Rows are points. Each copy is the shape, with its points in the same order, turned, moved and blurred by noise. Say if it was mirrored as well.
(in the rows, 128 means zero)

Shape, 6 rows:
[[124 169 154]
 [147 120 123]
 [105 144 101]
 [ 91 181 132]
 [ 61  35 141]
 [137 145 157]]
Copy 1, 6 rows:
[[124 145 185]
 [134 104 137]
 [141 156 128]
 [130 181 167]
 [ 40 126  62]
 [116 120 173]]
Copy 1 is: only turned
Copy 2:
[[ 82 140 145]
 [131 146 113]
 [ 97 120  86]
 [ 56 116 118]
 [188  42 111]
 [109 142 145]]
Copy 2 is: only turned
Copy 3 (6 x 3):
[[167 152 147]
 [146 102 119]
 [140 146  84]
 [142 187 123]
 [ 28  90 100]
 [148 129 155]]
Copy 3 is: only turned

Shape (9 x 4):
[[154  64  94 173]
 [142 156 137 121]
 [160 151 167  88]
 [197 163  61 141]
 [176 103 126  77]
 [131 151 110 118]
 [ 76  89 103 129]
 [ 89  96 157 116]
 [117 118 149 173]]
Copy 1, 9 rows:
[[165 119 208 172]
 [157 137 128  91]
 [171 101 120  59]
 [219 176 122 153]
 [197  70 134 112]
 [151 135 115 119]
 [ 90 102 146 158]
 [ 98  84 156 104]
 [117 145 189 107]]
Copy 1 is: only turned
Copy 2 (9 x 4):
[[ 83  83 133 185]
 [169 127 148 124]
 [198 103 153 120]
 [144 156  65 167]
 [169  70 119 122]
 [146 137 135 116]
 [ 74 104 168 109]
 [119  84 196 106]
 [121 118 194 162]]
Copy 2 is: only turned

Shape (12 x 6):
[[132  97 149 124 114 169]
 [153 141 144 116  58  12]
 [140 103 173 189 132 182]
 [132 170 122 164 143 119]
 [155 141 167 121  97  40]
 [145 110  68 126 136 168]
 [121  96  62 142 143 102]
 [132 203 159 146 134 139]
 [151 102  61 120 129 183]
 [137 156 174 118 147 176]
 [109 104 136 116 119 116]
 [105 121 139 136  88 173]]
Copy 1 (12 x 6):
[[116 128 100 143 188 136]
 [100  93 109  87  77  22]
 [150 102 130 189 212 128]
 [158 126 143 163 108 127]
 [123 102 136  90 110  46]
 [135 118  68 149 133 185]
 [110  74 100 131  98 173]
 [166 171 155 163 126 105]
 [134 122  49 148 141 193]
 [157 173 138 141 180 133]
 [ 92 116 124 121 146 130]
 [ 94 148 100 175 170 126]]
Copy 1 is: mirrored
Copy 2, 12 rows:
[[121 102 188 144 115 165]
 [133  75  94  82  26  82]
 [116  91 185 215 108 178]
 [133 138 103 171  98 159]
 [124  63 100 117  52  98]
 [168 150 183 139 155 134]
 [135 161 154 134 125  75]
 [130 106  90 154  98 185]
 [173 151 194 127 152 138]
 [130  79 134 152 148 203]
 [104 101 156 115 108 129]
 [109 122 186 131 102 188]]
Copy 2 is: mirrored

Shape:
[[146 108 143 127  42 127 112  55]
 [159 172 142 181  78 167 124 139]
 [ 60 120 122 150 152 168 142 164]
 [141 107 107 139  70 101 104 116]
 [ 85  66 166 142  64 109 176 149]
 [122 118 123 165 174 168 143 143]
 [158 145 160 160 115 114  71 109]
 [ 75  64 145  84  89  96 127 141]
 [110 145 117  94 167 143 165 127]
 [163 123 104 152 186 130 171 157]
 [170  99 120  34 109 185 138  96]]
Copy 1, 11 rows:
[[ 68 136 103 139 122 189 179 197]
 [157 130 134 175  99 181 105 151]
 [ 81  89 159 142 109  95  85  88]
 [115 109  94 145 163 147 155 174]
 [ 81  61 111  96  88  87 131 201]
 [129 114 182 130 132 125 111  91]
 [136 135 160 186 146 148 173 162]
 [ 52  99 111 108 141  67 150 186]
 [105 155 128 111 118  93 133  78]
 [181 111 152  96 144 111 121  90]
 [ 76 220 105  76 160 141 115 156]]
Copy 1 is: mirrored
Copy 2:
[[128 126 152  77  92 119  82 194]
 [107 121 183 129 101 176  99 103]
 [107 136 153 159 164 139 201 131]
 [154 120 174 137  98 116 106 158]
 [166 147 169  81 101 149 201 194]
 [124 155 174 129 186 131 149  82]
 [ 93 109 195 115 112  77  95 116]
 [167 118 129 118 111  90 204 190]
 [134 177 106 136 143  97 155  94]
 [166 169 189 152 169 114 136  61]
 [166 114  57  95 147 105  98 112]]
Copy 2 is: mirrored
Copy 3, 11 rows:
[[145  97 101 188  59 201 118 122]
 [135 103 154 106  97 175 181 166]
 [ 61 152 125 140 143 103 133 187]
 [157  79 121 173  93 142 121 137]
 [ 46  50 118 185  97 128 129 140]
 [101 128  97 111 167 133 137 192]
 [157 105 143 117 124 178 103 124]
 [ 70  89  96 190  89  88  76 116]
 [ 99 158  66 127 138 100 152 129]
 [121  97  74 102 178 107 165 166]
 [131 133  10 118  42 122 109 143]]
Copy 3 is: only turned
Copy 4:
[[161 229 124 106 152 123  87  89]
 [143 154  80 183 131 125  48 123]
 [ 66  95 140 135 163 120 109 168]
 [181 156 105 108 157 103 107 114]
 [144 171 156  79 131 109  89 212]
 [102  93 145 159 157 160 102 136]
 [159 144 136 154 160  98  51  80]
 [132 152 156  54 127  72 128 155]
 [ 93 129 142 162 120 121 158 129]
 [142  78 152 164 127 175 142 141]
 [ 89 165 116  81  81 157 149  67]]
Copy 4 is: mirrored

Shape, 14 rows:
[[141  66 115 190 117 148 137 106 167]
 [127 159  61 142 145 114 123 142 149]
 [126 132 123 173 100 224 112 105 184]
 [ 78 161 146 100 139  81 102  73  58]
 [161 113  80 186  58 167 170 128 165]
 [115 183 177 117 146  70 106 120 109]
 [128 145  79 105 115  94 116 168 117]
 [ 78 122 185 190 142 206 160  90  76]
 [150 125 103 211 115 138 139 132 140]
 [ 74 156 122 105 119  71 124 163 129]
 [114 141 105 155 131  89  84 152 129]
 [154 139 109 128 113 125  96 164 116]
 [113  98  89 149  87 129 130 156 107]
 [122 156 180  98 202 119 123 106 114]]
Copy 1 (14 x 9):
[[161  91 141 170 137 142 170 176 161]
 [ 96 159 131 105 169  86 128 194 152]
 [ 95 101 123 117 137 216 164 177 163]
 [107 175 147  83 128  70 117  49 182]
 [106  74 120 148 213 154 181 181 155]
 [127 146 182  57 137  81  77  91 152]
 [ 99 136 110  89 166  54 138 150 114]
 [ 82 138 166 182 132 207 112  73 167]
 [110  85 138 149 170 129 118 175 163]
 [ 91 150 177  81 140  53 141 125 110]
 [101 114 146 102 123  68 113 158 148]
 [109 103 102  93 153  94 118 146 117]
 [ 92 106 118 149 168  98 166 137 121]
 [153 186 156  92 122 133  64  94 141]]
Copy 1 is: mirrored
Copy 2:
[[118 128 113 209  92 168 135 111 158]
 [116 105  89 143  90 137 167 163  73]
 [164 132  68 189 101 197 134 183 180]
 [101 146 150  35  56  96 160 142 142]
 [167 101 107 242  49 166 132 151 129]
 [113 204 145  79  92 103 148 147 101]
 [119 113 112 130  75  82 120 154  73]
 [103 137 188 117  94 227 121 184 205]
 [110 138 120 202  65 186 134 137  94]
 [ 84 141 130 120  87  63 155 187  95]
 [ 84 145  93 131  78 120 124 143  88]
 [133 128  96 132  92 120  87 151  85]
 [ 94  86 129 174  55 125  91 153 115]
 [132 165 158  72 146 127 153 151 128]]
Copy 2 is: only turned
Copy 3:
[[123 104 113 193  75 124 154 155 192]
 [104 135  84 137 172 119 115 135 142]
 [141  78  81 167  84 202 138 175 169]
 [112 200 144 107  91 132  87  49  84]
 [114 118  73 198  78 114 151 212 171]
 [141 185 141  76 119 130 148  85 124]
 [110 131 104 111 143  74 105 136 106]
 [121 181 191 191  61 226 124 151 137]
 [137 169 101 174 107 122 132 177 187]
 [ 72 161 128  85 126 106 126 115 117]
 [116 149 118 104 139 106  93 118 170]
 [140 124 111 121 130 102 107 152 116]
 [ 94 128 127 157  94  93 102 171 128]
 [149 158 162 121 141 166 158  65  98]]
Copy 3 is: only turned
Copy 4 (14 x 9):
[[136  74  81 149 104 100 152 167 199]
 [122 186  98 129 125 121 101 171 147]
 [179  70  67 141  75 171 130 158 137]
 [110 139 174 199 172 100  82  83  90]
 [179 112 102 136  38  98 141 188 183]
 [116 148 140 121 159  91  90  67 104]
 [ 85 181 133 126 101  96  91 162 123]
 [182  60 141 177 152 134 209 120  93]
 [166 121  78 134 108  75 150 170 153]
 [ 73 188 136 139 111 109 118  95 125]
 [ 87 155  85 140 126  84 110 134 121]
 [103 128 114 110  99  89  99 164 107]
 [100 131 129 162  76  86 140 173 136]
 [117 112 155 103 198 140 105  95 115]]
Copy 4 is: mirrored

Shape (14 x 11):
[[112 153 148 123 153 154 147  57 124 128 118]
 [ 77 124 120 160 132 144 146 119  78  93  73]
 [ 88 180 164 176 153 141 122 144 112  83 140]
 [ 92 109  35 156 158 166 150  86 161 146 174]
 [162  50 141 138 137 104 132  89 150  78 153]
 [136 150  97 123 105 194 139  71 153 118  93]
 [158  95 163 137 167  85 119 148  88 109  87]
 [ 98 230  83 194  94 106  94 125 167 135 123]
 [117 157 167 173 126 104 171 117 143  95 134]
 [112 174 113 167 125 168  97 172 128 118 132]
 [110 119 135 114 122 158 175 141 201 155 176]
 [ 63 150 115 145 152 112 112  74 137  71  65]
 [112 168 162  54 103 143 108  84  76 135 175]
 [ 81  93 156 193 142 145  70 138  68 112  78]]
Copy 1, 14 rows:
[[145 158 125 160 159 134 112  70 129 143 187]
 [157 154  94 188 148 115  85  92  80  90 113]
 [179 167 124 146 131 150  29 122 124 109 152]
 [144 153 132 139 200  83 152 174  82  97 216]
 [207  91 115 194 144 153 166 152 158 121 162]
 [109 181 120 126 146 142 166  90 119  99 162]
 [166  87 100 209 135 179  92 127 113 165 109]
 [152 240 138  85 131 120  87 172 102 161 123]
 [179 181 140 195 116 136  86 134 148 137 154]
 [132 157 118 106 122 147  60 161  97 103 141]
 [102 130 183 158 142 105 118 171 167 106 201]
 [189 183 132 152 200 135 105  80 110 117  99]
 [153  94 156  99  89 107  99  47 118 151 183]
 [164 114  30 153 159 127  47 113 115 109  92]]
Copy 1 is: only turned
Copy 2 (14 x 11):
[[102 137 119 158  91 145 133 149 138  90 176]
 [ 98 114 116 172 126 152 176 147  60 100 110]
 [ 69 151 148 156  59 106 146 165  77 132 107]
 [132  52 193 127 108 161 176 178 146 160 192]
 [151  72 141 138  93  80 142 142 185  70  96]
 [132 151 161 115 139 179 146 140 137  94 166]
 [137 125  87 207 118  84 141 137 128 117  65]
 [108 160 184 110 135  73 122 141  52 183 180]
 [121 130 150 148  51  86 144 115  89 104 131]
 [ 83 154 180 134 116 128 143 153  95 174  96]
 [118  99 152  98  51 144 146  88 170 166 148]
 [101 133  92 132 128 101 180 187  80  89 158]
 [ 79 122 102 135  96 167  27 162 135 113 131]
 [ 41 121 132 203 155 103 176 147  98 108  72]]
Copy 2 is: mirrored
Copy 3, 14 rows:
[[161  95 166 112 152 125 188 111 146 103 144]
 [116 112 157 189 126 104 163 120  87 102 154]
 [145 119 194 122 129 129 109 168  94 102 173]
 [110  61 110 161 171 140 111 127 217  79 130]
 [148 149 167 136  71  96 129  97 197 110  82]
 [151 112 112 153 145 165 206 150 163 117 132]
 [150 157 141 119  91  82 119  81  78 120 102]
 [114 167 125 128 206 152 111 181 146 157 205]
 [142 139 204 125 152 102 131 158 132 136 118]
 [149 116 121 144 129 157  96 178 105 125 170]
 [140  51 142 107 132 126 119 173 186 165  90]
 [ 70 144 166 132 129 120 189 119 125  93 180]
 [222  83 128  93 111  65 177 139 152 125 199]
 [131 123 163 186  80 140 113  75  70 123 183]]
Copy 3 is: only turned
